Rows are points. Each copy is the shape, with its points in the same order, turned, moved and blurred by noise. Say if it was mirrored as well.

Shape (7 x 3):
+0.14  +0.35  +0.05
+0.02  -0.08  +0.21
-0.53  -0.19  -0.33
+0.61  -0.29  +0.10
-0.25  +0.30  -0.41
-0.01  +0.47  +0.36
+0.64  -0.34  +0.73
Copy 1 (7 x 3):
+0.36  +0.08  -0.06
+0.01  -0.09  +0.19
-0.55  +0.07  -0.36
+0.28  -0.66  +0.23
+0.00  +0.17  -0.53
+0.36  +0.33  +0.18
+0.33  -0.55  +0.83
Copy 1 is: only turned
Copy 2 (7 x 3):
+0.35  -0.14  -0.13
+0.00  +0.05  +0.17
-0.20  +0.51  -0.43
-0.20  -0.52  +0.26
+0.12  +0.19  -0.65
+0.57  +0.04  +0.07
-0.06  -0.36  +0.98
Copy 2 is: only turned
Copy 3 (7 x 3):
+0.39  +0.22  -0.17
+0.09  +0.06  +0.21
-0.38  -0.19  -0.25
+0.58  -0.44  +0.36
-0.11  +0.00  -0.50
+0.24  +0.51  -0.06
+0.62  -0.02  +0.93
Copy 3 is: only turned

Shape (9 x 4):
+0.05  +0.35  +0.65  -0.76
+0.09  -0.09  +0.37  -0.25
-0.07  +0.13  +1.11  +0.34
-0.13  +0.24  +0.07  +0.42
-0.40  -0.03  -0.22  +0.13
-0.08  -0.17  -0.24  +0.46
-0.28  -0.04  -0.16  +0.23
+0.09  -0.18  -0.17  -0.28
-0.91  -0.12  -0.21  +0.20
Copy 1 (9 x 4):
-0.53  -0.14  -0.05  -0.63
-0.20  +0.28  +0.07  -0.27
-0.97  +0.60  +0.42  -0.02
-0.26  +0.16  +0.12  +0.52
+0.03  +0.25  -0.35  +0.46
+0.15  +0.45  +0.03  +0.61
-0.02  +0.28  -0.19  +0.46
+0.28  +0.13  -0.11  -0.07
-0.13  +0.41  -0.76  +0.63
Copy 1 is: mirrored
Copy 2 (9 x 4):
-0.15  +1.17  +0.21  -0.27
+0.07  +0.49  +0.10  -0.31
+0.13  +0.68  -0.86  -0.37
+0.01  +0.09  -0.32  +0.28
-0.36  -0.12  +0.03  +0.12
+0.05  -0.35  -0.08  +0.14
-0.18  -0.13  -0.03  +0.12
+0.03  +0.15  +0.47  -0.11
-0.79  -0.29  -0.15  +0.03
Copy 2 is: mirrored
Copy 3 (9 x 4):
-0.17  -0.19  +0.91  -0.52
-0.21  -0.41  +0.31  -0.16
+0.30  -0.74  +0.74  +0.46
+0.32  -0.11  -0.03  +0.29
-0.18  +0.17  -0.17  +0.29
+0.07  -0.17  -0.45  +0.36
-0.06  -0.02  -0.20  +0.27
-0.37  -0.13  -0.13  -0.28
-0.38  +0.40  -0.09  +0.72
Copy 3 is: only turned
Copy 4 (9 x 4):
+0.44  -0.90  -0.18  +0.32
+0.01  -0.43  -0.20  -0.10
-0.37  -1.03  +0.43  -0.38
-0.19  -0.06  +0.52  -0.17
-0.44  +0.25  +0.18  +0.24
-0.46  +0.31  +0.26  -0.21
-0.36  +0.18  +0.25  +0.05
+0.05  +0.17  -0.29  +0.08
-0.78  +0.18  +0.31  +0.55
Copy 4 is: mirrored

Shape (12 x 8):
+0.03  -0.36  +0.05  +0.26  -0.47  -0.35  -0.38  -0.22
-0.02  -0.47  +0.23  -0.08  -0.30  +0.48  -0.58  -0.25
-0.53  +0.25  +0.09  +0.10  +0.19  +0.01  +0.35  -0.25
-0.05  +0.26  +0.25  +0.32  -0.40  -0.35  +0.09  +0.70
-0.20  +0.27  -0.76  +0.38  +0.44  -0.29  +0.01  +1.37
+0.15  +0.22  +0.26  +0.25  -0.05  -0.09  -0.79  -0.32
+0.22  +0.27  +0.00  -0.85  -0.45  -0.10  +0.01  -0.24
+0.17  +0.16  -0.27  -0.67  +0.33  -0.16  +0.30  +0.21
+0.17  -0.17  +0.01  -0.60  -0.38  -0.32  +0.38  -0.07
-0.07  +0.21  -0.53  +0.29  +0.14  +0.55  +0.32  -0.21
+0.27  +0.28  -0.21  +0.08  +0.74  +0.54  +0.28  +0.09
+0.11  -0.18  +0.27  -0.02  -0.41  -0.29  +0.10  -0.35
Copy 1 (12 x 8):
+0.13  -0.43  +0.09  +0.25  -0.23  -0.12  -0.02  -0.59
+0.38  -0.20  +0.48  +0.10  +0.03  +0.50  -0.07  -0.25
-0.20  +0.16  -0.06  -0.05  +0.16  -0.39  +0.51  +0.23
-0.41  -0.60  +0.04  +0.51  -0.16  -0.54  -0.28  +0.37
-1.19  +0.08  +0.09  +0.42  +0.58  -0.81  -0.99  +0.26
+0.31  +0.20  +0.23  +0.75  -0.30  -0.05  -0.05  -0.22
+0.45  -0.45  -0.48  +0.53  +0.65  +0.10  +0.22  +0.13
-0.18  +0.03  -0.66  +0.19  +0.76  -0.04  -0.19  +0.29
+0.11  -0.64  -0.63  +0.08  +0.44  -0.01  +0.10  -0.01
-0.74  +0.23  +0.22  +0.21  +0.48  +0.12  +0.49  -0.08
-0.68  +0.56  -0.15  +0.24  +0.34  +0.35  +0.04  +0.37
+0.15  -0.46  -0.30  +0.16  -0.17  -0.03  +0.27  -0.20
Copy 1 is: mirrored
Copy 2 (12 x 8):
-0.31  -0.67  +0.27  -0.14  +0.23  -0.08  -0.17  -0.14
-0.66  -0.35  +0.37  +0.07  -0.15  +0.08  +0.39  +0.25
-0.23  +0.25  -0.57  -0.42  +0.17  -0.02  +0.11  -0.30
+0.10  +0.26  +0.50  -0.21  +0.69  -0.29  -0.25  -0.41
+0.13  +0.80  +0.38  +0.23  +0.71  +0.86  -0.83  -0.88
-0.12  -0.42  +0.23  +0.23  -0.22  -0.25  +0.29  -0.52
+0.41  +0.05  +0.18  -0.43  -0.42  -0.18  -0.08  +0.48
+0.62  +0.37  -0.10  -0.27  +0.02  +0.53  -0.10  +0.18
+0.33  -0.11  +0.07  -0.57  +0.20  +0.04  -0.20  +0.49
-0.37  +0.39  -0.66  +0.38  +0.08  +0.19  -0.25  +0.03
+0.14  +0.59  -0.50  +0.53  +0.19  +0.49  +0.26  -0.04
+0.00  -0.42  -0.04  -0.32  +0.28  -0.30  +0.03  +0.22
Copy 2 is: only turned

Shape (12 x 9):
-0.34  +0.31  +0.08  +0.34  -0.46  -0.04  -0.51  +0.86  -0.29
-0.29  +0.22  +0.45  -0.31  +0.52  +0.40  +0.16  -0.04  -0.30
-0.48  +0.08  +0.58  +0.40  -0.44  +0.06  -0.19  -0.11  +0.01
+0.02  -0.47  +0.08  -0.13  +0.28  -0.77  +0.18  -0.10  +1.29
+0.01  +0.11  +0.49  -0.05  -0.20  +0.39  -0.87  +0.20  -0.42
-0.40  +0.32  -0.22  +1.12  +0.42  +0.19  +0.05  -0.14  -0.39
+0.13  +0.22  +0.45  -0.32  -0.40  +0.33  +0.07  -0.18  -0.42
+0.30  +0.14  +0.35  -0.21  +0.73  -0.47  +0.12  -0.17  -0.32
-0.50  +0.19  +0.23  -0.07  +0.01  +0.29  -0.12  -0.14  -0.35
+0.03  +0.41  +0.22  -0.27  -0.31  +0.09  -0.61  -0.19  +0.12
+0.19  -0.23  +0.13  -0.29  -0.26  +0.04  -0.25  -0.03  -0.48
+0.36  -0.03  +0.53  -0.24  -0.26  +0.39  +0.18  -0.07  -0.07
Copy 1 (12 x 9):
-1.00  +0.21  +0.73  -0.15  -0.03  +0.01  -0.21  -0.50  +0.26
+0.08  +0.43  -0.42  +0.18  -0.12  +0.38  +0.07  -0.24  -0.14
-0.66  -0.25  -0.06  -0.27  +0.32  +0.45  -0.19  -0.23  +0.36
+0.64  -0.58  +0.05  +0.54  +0.43  -0.27  -0.21  +0.43  +1.24
-0.34  +0.48  +0.24  -0.76  +0.06  +0.38  -0.23  -0.52  +0.25
-0.66  +0.09  +0.05  +0.10  +0.76  -0.20  +0.13  +0.10  -0.75
-0.14  -0.09  -0.20  -0.55  -0.38  +0.33  +0.28  -0.40  +0.13
+0.67  -0.02  +0.26  +0.15  +0.12  +0.36  +0.33  -0.19  -0.15
-0.27  +0.06  -0.26  -0.15  -0.03  +0.27  -0.24  -0.42  -0.12
-0.06  -0.02  +0.00  -0.59  +0.15  -0.07  -0.04  -0.77  +0.52
+0.09  -0.03  +0.34  -0.62  -0.32  +0.13  -0.14  -0.16  +0.03
-0.06  +0.01  -0.19  -0.42  -0.34  +0.26  +0.37  +0.02  +0.37
Copy 1 is: mirrored
Copy 2 (12 x 9):
-0.27  -0.47  -0.81  -0.39  +0.08  -0.34  -0.01  +0.75  -0.13
-0.70  +0.08  +0.27  +0.06  -0.04  +0.01  -0.01  -0.19  -0.49
-0.16  -0.55  -0.38  -0.19  +0.66  +0.02  -0.21  -0.08  -0.07
+0.14  +0.01  +0.60  -0.51  +0.06  +0.11  -0.38  -0.25  +1.45
-0.36  -0.14  -0.71  -0.62  -0.02  -0.44  -0.16  -0.23  -0.56
-0.02  +0.53  -0.45  +0.25  +0.78  +0.46  +0.17  +0.48  -0.30
-0.01  -0.49  -0.05  -0.01  -0.08  -0.31  +0.13  -0.41  -0.57
-0.42  +0.45  +0.20  +0.08  -0.03  -0.45  +0.48  -0.40  +0.22
-0.41  -0.23  -0.20  -0.10  +0.14  +0.25  +0.06  -0.12  -0.35
-0.03  -0.34  -0.21  -0.85  +0.02  -0.07  +0.15  -0.29  -0.20
+0.00  -0.21  -0.46  -0.03  -0.40  -0.30  +0.06  -0.37  -0.19
+0.12  -0.32  +0.19  -0.04  -0.11  -0.45  -0.26  -0.36  -0.38
Copy 2 is: mirrored
Copy 3 (12 x 9):
+0.50  +0.44  -0.25  -0.83  -0.47  -0.37  -0.17  +0.12  -0.58
-0.63  -0.24  -0.27  -0.08  -0.37  +0.44  -0.20  +0.36  -0.29
-0.51  +0.50  +0.25  -0.69  -0.47  -0.17  -0.19  +0.11  -0.32
-0.27  +0.93  +0.44  +0.34  +0.44  -0.01  +0.18  +0.61  +0.78
-0.20  -0.30  -0.17  -0.57  -0.36  -0.63  -0.35  +0.11  -0.45
-0.08  +0.53  +0.16  -0.16  -0.32  +0.54  -1.04  -0.48  -0.60
-0.67  -0.34  -0.22  -0.54  -0.25  +0.01  +0.29  -0.15  -0.26
-0.66  +0.23  -0.65  +0.36  +0.28  +0.13  -0.19  +0.06  -0.16
-0.43  -0.02  -0.09  -0.24  -0.73  +0.07  -0.21  +0.08  -0.38
-0.27  -0.07  -0.23  -0.43  -0.38  -0.52  -0.08  -0.02  +0.31
-0.24  -0.24  -0.06  -0.06  -0.15  -0.36  +0.23  -0.04  -0.39
-0.56  -0.37  +0.13  -0.56  +0.08  +0.03  +0.26  +0.09  -0.17
Copy 3 is: only turned
